Each row of a before or after table is a point. One or more steps were done to the points. Then noise was added and the rows were shuffled. The steps act on how far a point lies along the listed directions, d1 being the first. Name the steps. A step turns or swaps two directions, mirrors them in a line or flattens them onto one, adds a multiple of one to another, or multiplies one. Angles are multiples of 10 degrees, from the lower direction toward the higher: turns from -170 to 170, lines from 10 to 170 but not 90. Use the fewest steps. Two steps may share a direction if one is a turn and the other turns, adds or multiplies; they go together, in the order done. Otherwise the lowest direction goes first.
In the rows, 128 means zero.

Directions:
(1): [ 82 134 156]
(2): [113  78 113]
(3): [152 108 172]
Before:
[[137 131 121]
 [126 118 105]
 [131 182 104]
 [118 198 116]
 [139 107 164]
 [107  80 152]
 [130  85 151]
 [113 175  86]
 [133  82 137]
 [116 164 102]
 [158  71 149]
 [123  63 157]
 [142 173  93]]
After (13 x 3):
[[128 137 121]
 [143 116 161]
 [127 110 106]
 [141  92 152]
 [103 165  79]
 [130 165  90]
 [158  80 158]
 [133  84 149]
 [135  66 164]
 [119  87 154]
 [129 180  99]
 [111 195 101]
 [113 160  99]]
Steps: multiply d1 by 0.7; turn d2 and d3 by 10 degrees

Directions:
(1): [162 155 172 153 166 135]
(2): [148 116  82 150 149 175]
(3): [169 135  98  95 151  88]
(4): [102 193 111 108 134 145]
Before, 12 rows:
[[159 131 142 146 159 150]
 [130  74 107  71  66  36]
 [125  97 118 151 130 146]
 [137 152 132 130 144 155]
 [153 149 123 162 139 150]
 [135 151 101 139 161 155]
 [100 157 135 147 147 147]
 [142 119 142 147 135 115]
 [113 107 157  76  99  68]
 [132  97 162  88  82  34]
 [100  92 136 135 113 118]
 [124 122 165 151  92 138]]
After, 12 rows:
[[139 108 161 138 130 133]
 [133 128 175 150 146 149]
 [122  98 163 144 126  97]
 [ 98 156 142 129 113 130]
 [139 153 131 146 148 127]
 [171 178  38  82 152 132]
 [107  94 162 161 127 142]
 [134 135 157 166 116 128]
 [130 172  11  81 127 153]
 [153 162 146 112 112  99]
 [159 140  67  80 155 125]
 [111 156 112 101 138 103]]
Steps: mirror d1 and d4 in the line at 170 degrees; turn d2 and d3 by -100 degrees

Directions:
(1): [176 104 117  95 114 110 162 125 183]
(2): [ 78 148 165 112  93  94 157 158 141]
(3): [145 151  86  96  73 138 106 156 100]
(4): [ 81 101  95 129 105 120  87  95 166]
(5): [133 152 110 121 174  79  90 167 147]
Before (11 x 9):
[[123 108 155 134 179  88 157  95 149]
 [111 158 132 127 114 120 145 182  61]
 [ 70 100 119 101 105 117 113  75 204]
 [128 214 123 139 176 157  67 188  83]
 [166 128 142 137 194 123 134 143 140]
 [128 127 120  72 114 113 139 149 184]
 [122 120  91 101  52 128 127 109 165]
 [118 105  90 104  84 129  88 150 149]
 [117 155 159 169 169 132 148 152  70]
 [173 103 147 127 159 131 188 106 160]
 [187 112 142 133 128 138 143 134 122]]
After:
[[112 125 170 156 155 163 151 115 107]
 [121 134 100  98  55 118 131 128 162]
 [158 138 121 158 195 119 123 144 108]
 [132 104 128  91  88 173 158 106 149]
 [162 177  98 148 171 202  67 141  82]
 [ 98 127 186 133 128 122 195 121 143]
 [123 106 103 111  77 150 102 141 129]
 [115 103 162 143 161 115 167  78 132]
 [ 95 101 123 103 117 125 127  78 190]
 [125 135 170 137 103 119 144 153 114]
 [184 127  79 117 147 122 124 158  96]]
Steps: turn d1 and d5 by -130 degrees; turn d1 and d2 by -120 degrees; multiply d4 by 0.7

Directions:
(1): [161 114  69  90 151 115 103 110 162 154 174 135]
(2): [181 155 123 161 126 184 140 168 135 104 167 134]
Before (8 x 12):
[[160 154 144 178 112 197 141 186 112  96 152 121]
 [155 133 148 127 131 152 149 124 142 101 151 145]
 [157 152 143 172 101 136 154 159 116 107 126 133]
 [116  78  68  56 150  77 107  73 182 189 127 137]
 [117 129 169 146 131 155 153 131 110 112 111 118]
 [171 136 114 140 139 140 130 151 150 130 173 137]
 [ 84 101 140 116 128  58 121  82 114 126  96 112]
 [118 157 187 186 102 202 166 189  99  86 109 117]]
After (8 x 12):
[[ 77  81  84  53 155  71  95  81 151 184 120 118]
 [143 116 133 104 145 123 133  96 155 124 157 151]
 [167 127 104 132 147 123 127 144 155 142 169 143]
 [140 115  91 100 122  77 120 113 144 157 130 130]
 [129  94  61  71 141  96  92  96 154 173 161 125]
 [ 99 131 181 174 111 106 152 124  94  82  96 110]
 [154 157 172 194 100 213 186 191 129  87 115 135]
 [107 104 132  98 151 107 135  87 128 136 113 117]]
Steps: swap d1 and d2
